Each row of a before or after table is a point. The points were changed in one or more steps. Then noise was added and the rows were shuffled. The steps act on how far a point lies along the listed directions, d1 being the first. Write out the steps. A step turns or swaps two directions, mirrors them in a line or flattens them onto one, adds a multiple of one to another, or multiplies one. Angles are multiples of 10 degrees, from the lower direction toward the higher: turns from -170 to 170, lines from 10 to 170 but not 90. Use the fewest steps. Two steps may share a direction if one is a turn and the other turns, adds or multiplies; they go together, in the order done. Otherwise the lowest direction goes first.

Directions:
(1): [14 -49 5]
(2): [13 9 48]
(3): [47 12 -15]
Before (12 x 3):
[44 25 11]
[18 -36 32]
[-11 0 -60]
[6 16 41]
[9 21 40]
[34 27 32]
[20 11 17]
[-4 9 5]
[22 5 21]
[-1 3 -6]
[17 -2 30]
[25 -18 37]
After (12 x 3):
[-27 -12 4]
[3 6 4]
[-54 -3 9]
[-30 -39 -5]
[-42 1 -16]
[-44 2 31]
[-27 -5 6]
[47 25 28]
[-30 -18 -6]
[-13 -50 -7]
[-39 -5 -20]
[-7 8 -7]
Steps: turn d2 and d3 by -130 degrees

Directions:
(1): [-19 -27 -8 -27 14 55]
(2): [49 -15 41 -29 3 0]
(3): [-39 -31 36 -3 -34 -16]
Before:
[-9 -6 2 -4 -2 19]
[11 38 -40 24 32 15]
[-46 -3 11 13 -34 -28]
[-14 15 -17 7 4 11]
[30 -4 10 -13 16 13]
[-54 -14 -30 9 -9 20]
[18 -4 13 -4 -9 -6]
[21 3 3 -7 18 10]
[-3 27 -31 6 2 17]
[10 -8 12 -28 10 14]
[13 -1 5 0 4 -6]
[-10 1 9 31 -14 -5]
[26 28 -31 2 9 4]
[-37 -2 -28 6 1 9]
After:
[-1 -5 14 6 -20 -18]
[-15 -10 -5 -12 3 34]
[1 -27 29 -17 -2 14]
[1 4 -39 -9 26 32]
[60 19 12 -7 28 11]
[-21 -26 15 -33 2 23]
[6 -3 9 3 -5 -16]
[4 20 -3 41 -7 -12]
[-16 -1 -57 -9 30 59]
[7 -15 20 -14 3 8]
[-25 39 -35 36 -8 -32]
[12 13 -12 -5 14 20]
[31 18 -7 -16 8 23]
[48 9 8 -16 -1 -10]
Steps: multiply d1 by 2; turn d2 and d3 by 70 degrees

Directions:
(1): [-60 -11 6 2 -13 3 -7 -3]
(2): [7 30 -3 10 -50 -9 -18 -5]
Before, 8 rows:
[60 25 -10 -6 -4 -14 -13 5]
[16 9 -3 3 26 -11 3 -6]
[-9 -22 11 -7 26 -2 4 6]
[-19 5 -3 -6 -34 -9 -16 -1]
[-9 -28 9 -4 39 14 15 3]
[-24 -4 -6 11 -13 -5 -3 10]
[9 -24 2 -7 35 9 15 13]
[-5 2 7 -3 -5 -1 -2 2]
After (8 x 8):
[2 4 7 -3 -6 0 -2 3]
[-49 -17 13 4 -2 11 -2 -2]
[1 9 -9 13 -22 -9 -6 9]
[37 -13 -6 -17 52 -2 7 10]
[25 13 -8 -8 -27 -11 -11 1]
[-31 -13 12 -2 -3 -5 -7 2]
[-38 -26 6 -2 10 9 4 9]
[-11 -1 2 1 30 -8 4 -6]
Steps: turn d1 and d2 by 70 degrees

Directions:
(1): [-14 18 -33 11 25 -22 42 -17 -12 50 -21]
(2): [30 -13 46 -1 45 17 27 -33 21 -5 -12]
(3): [1 -36 6 -11 2 6 -45 4 25 59 -17]
(4): [56 37 -35 -11 -16 2 -6 -6 41 0 -9]
(5): [25 21 -6 -25 51 -3 -35 15 -46 1 8]
(6): [-7 -12 2 -50 -4 -25 12 19 0 -23 -60]
Before:
[-28 -8 7 10 -6 -5 18 3 -4 -3 1]
[-20 -7 1 5 3 3 -8 6 -9 16 11]
[2 1 4 -9 1 -3 30 -7 5 -18 -20]
[5 -2 -2 1 9 -2 -11 -3 10 18 0]
[17 -5 15 9 -4 7 0 -9 21 -6 -3]
[4 1 -4 4 -20 6 -5 12 1 -7 6]
[-3 -14 -4 -11 -15 1 -24 11 -4 -3 1]
[-1 -6 1 4 -2 0 6 -7 12 18 -14]
After, 8 rows:
[11 -20 6 -9 12 3 -34 -1 23 40 -10]
[-23 -27 -18 -6 -39 -3 -39 19 5 24 -3]
[-9 8 -22 7 -34 -3 2 17 -3 -3 4]
[6 14 18 -4 27 -3 60 -18 -14 -43 -14]
[-26 11 -6 17 4 -8 24 2 -22 -5 13]
[-18 -10 -9 5 -6 6 -32 12 -3 33 16]
[24 -12 26 7 15 7 18 -24 32 8 -19]
[7 -16 7 -5 18 2 -11 -7 12 42 -22]
Steps: turn d1 and d5 by 60 degrees; multiply d2 by 2.5; multiply d3 by 3; turn d4 and d6 by 30 degrees

Directions:
(1): [-1 54 12 2 14 -30 -42 19 -14 35 -19 48]
(2): [-45 12 31 -38 -55 -7 16 -39 17 -4 -9 23]
Before:
[28 3 1 33 38 11 -4 12 -16 13 0 -14]
[-9 -49 6 -4 -33 31 45 -19 15 -52 21 -47]
[-24 -41 -1 -14 -33 9 41 -40 21 -20 2 -9]
[-30 -4 12 -13 -27 -4 12 -13 12 -7 5 3]
[11 0 -6 17 17 -8 -6 8 -14 24 8 4]
[-24 -39 -11 -21 -48 33 44 -29 33 -25 19 -43]
[-32 31 27 -24 -25 -23 -17 -1 -6 8 -18 34]
[20 -46 -17 19 5 39 30 -8 8 -21 12 -41]
After:
[-29 10 23 -25 -29 -12 2 -8 0 -7 -10 17]
[11 9 -5 17 20 -14 -14 13 -14 33 5 12]
[-24 -56 -12 -20 -53 43 56 -34 36 -36 25 -57]
[-8 -57 3 -1 -35 35 52 -23 21 -55 24 -56]
[-24 -60 -8 -13 -39 20 56 -48 28 -32 7 -28]
[22 -34 -12 18 9 32 22 -6 5 -14 6 -30]
[26 21 6 34 43 0 -20 19 -22 28 -6 5]
[-30 -23 9 -15 -31 6 26 -18 18 -19 11 -15]
Steps: add -0.7 times d2 to d1
